Each row is a point. The window is the flat piece filled in between its corners: a triangle in 3 columns, a solid with four corners in 4, and so on. A path goes straight from each point to the next, and from the last back to the first. After which points does the path pass through the window?

Window (3 x 3):
[[-33,-21,-23],
[59,6,31],
[-31,-51,-62]]
Path:
(1): [45,0,52]
(2): [-12,-81,2]
(3): [7,26,-51]
(4): [-6,43,-34]
(5): [-13,-23,4]
(6): [40,-30,36]
(7): [64,53,-2]
(8): [52,30,-4]
Through the window after points: 2, 6

Window (6 x 6):
[[-1,-76,-36,-11,-26,37],
[52,29,4,3,17,-34],
[51,23,39,55,-41,-49],
[4,63,-130,-34,-30,19],
[24,21,2,-26,-39,-9],
[-84,61,50,-9,44,15]]
Path:
(1): [-13,-8,-2,-3,-7,48]
(2): [20,-11,-14,5,-9,41]
(3): [-3,-43,-34,1,-13,-9]
(4): [2,62,-25,19,-15,-79]
(5): [43,43,21,15,-19,12]
(6): [28,47,-93,-22,-24,42]
(7): [-14,55,-98,-32,-30,-17]
(8): [9,4,-8,-42,-4,-99]
(9): [22,39,-22,-9,-45,40]
(10): [23,3,9,-24,-25,60]
(11): [4,2,-19,-2,-26,-60]
(12): [-29,-20,-10,-25,-5,-35]
Through the window after points: 6, 8, 10, 12

Window (9 x 9):
[[6,11,3,-58,14,13,-21,62,-43],
[16,-64,28,-8,21,-46,-65,-34,-37],
[-49,2,3,-15,1,4,51,6,-21],
[-5,-22,62,43,39,-59,24,3,63],
[-49,52,-8,-40,38,-22,-4,22,-81],
[28,49,24,49,24,58,64,48,-8],
[-3,-33,-24,25,20,-79,15,6,10],
[41,-7,67,108,-31,39,-62,40,68],
[23,63,6,-61,-2,25,-61,-19,-22]]
Path:
(1): [18,-27,55,-40,-1,-73,-30,-22,-62]
(2): [3,-35,-13,20,35,18,-58,-6,7]
(3): [-14,1,-18,26,50,1,5,23,12]
(4): [24,-14,59,8,-11,-39,2,11,-3]
(5): [39,15,97,40,-42,-32,-4,16,2]
(6): [8,10,1,51,38,48,6,37,25]
(7): [22,7,-18,41,112,8,-38,-8,26]
(8): [-7,-5,72,8,-49,-24,34,34,-12]
Through the window after points: 1, 3, 5, 7

Window (11 x 11):
[[-49,-2,35,21,-16,2,68,-37,4,-35,-27],
[116,-24,0,18,31,27,23,-53,49,-20,36],
[-40,73,4,19,-60,18,10,37,-44,-3,49],
[116,-75,46,-69,16,21,57,-30,15,-78,23],
[30,-52,-12,-57,76,1,26,-73,17,-54,53],
[-24,-22,-17,-25,-14,-52,66,-7,-18,49,-12],
[118,-22,32,23,57,-40,-6,-17,-10,-88,38],
[86,3,45,-51,9,-25,-17,-74,30,-44,11],
[-64,36,-27,11,-30,25,-19,59,-23,7,-55],
[-9,19,37,-18,55,22,38,-19,-52,54,-16],
[-60,1,-3,47,-78,26,-31,0,-89,27,-14]]
Path:
(1): [-13,-55,52,10,-6,40,-22,-16,61,45,36]
(2): [52,31,-6,1,-5,0,31,-22,-30,-41,17]
(3): [76,38,-43,-18,-10,-1,27,-64,-8,-47,-9]
(4): [44,-43,64,-30,26,-11,-19,0,18,13,47]
(5): [-55,-79,18,4,-34,7,-18,22,11,70,42]
(6): [34,36,-12,3,-9,-13,51,-40,-52,-32,-33]
(7): [32,5,5,1,6,-1,43,-40,-9,-45,-12]
(8): [-7,-22,54,-12,-4,-23,12,-27,18,-4,15]
(9): [-12,-36,70,-11,-21,-18,-43,-31,25,22,56]
(10): [50,-4,9,-10,16,5,55,-45,-43,-25,-9]
(11): [37,64,-34,11,-10,-14,65,-50,-51,-89,5]
(12): [27,-15,21,-7,3,0,-13,7,-3,3,20]
(13): [-6,-26,42,10,9,-13,20,-4,17,20,16]
(14): [42,6,-34,-39,5,-7,49,-48,-37,-4,-12]
(15): [67,9,-26,1,6,36,23,-33,-18,-29,-12]
(16): [7,-34,86,-17,20,-61,10,-26,53,26,64]
Through the window after points: 1, 5, 7, 13, 15
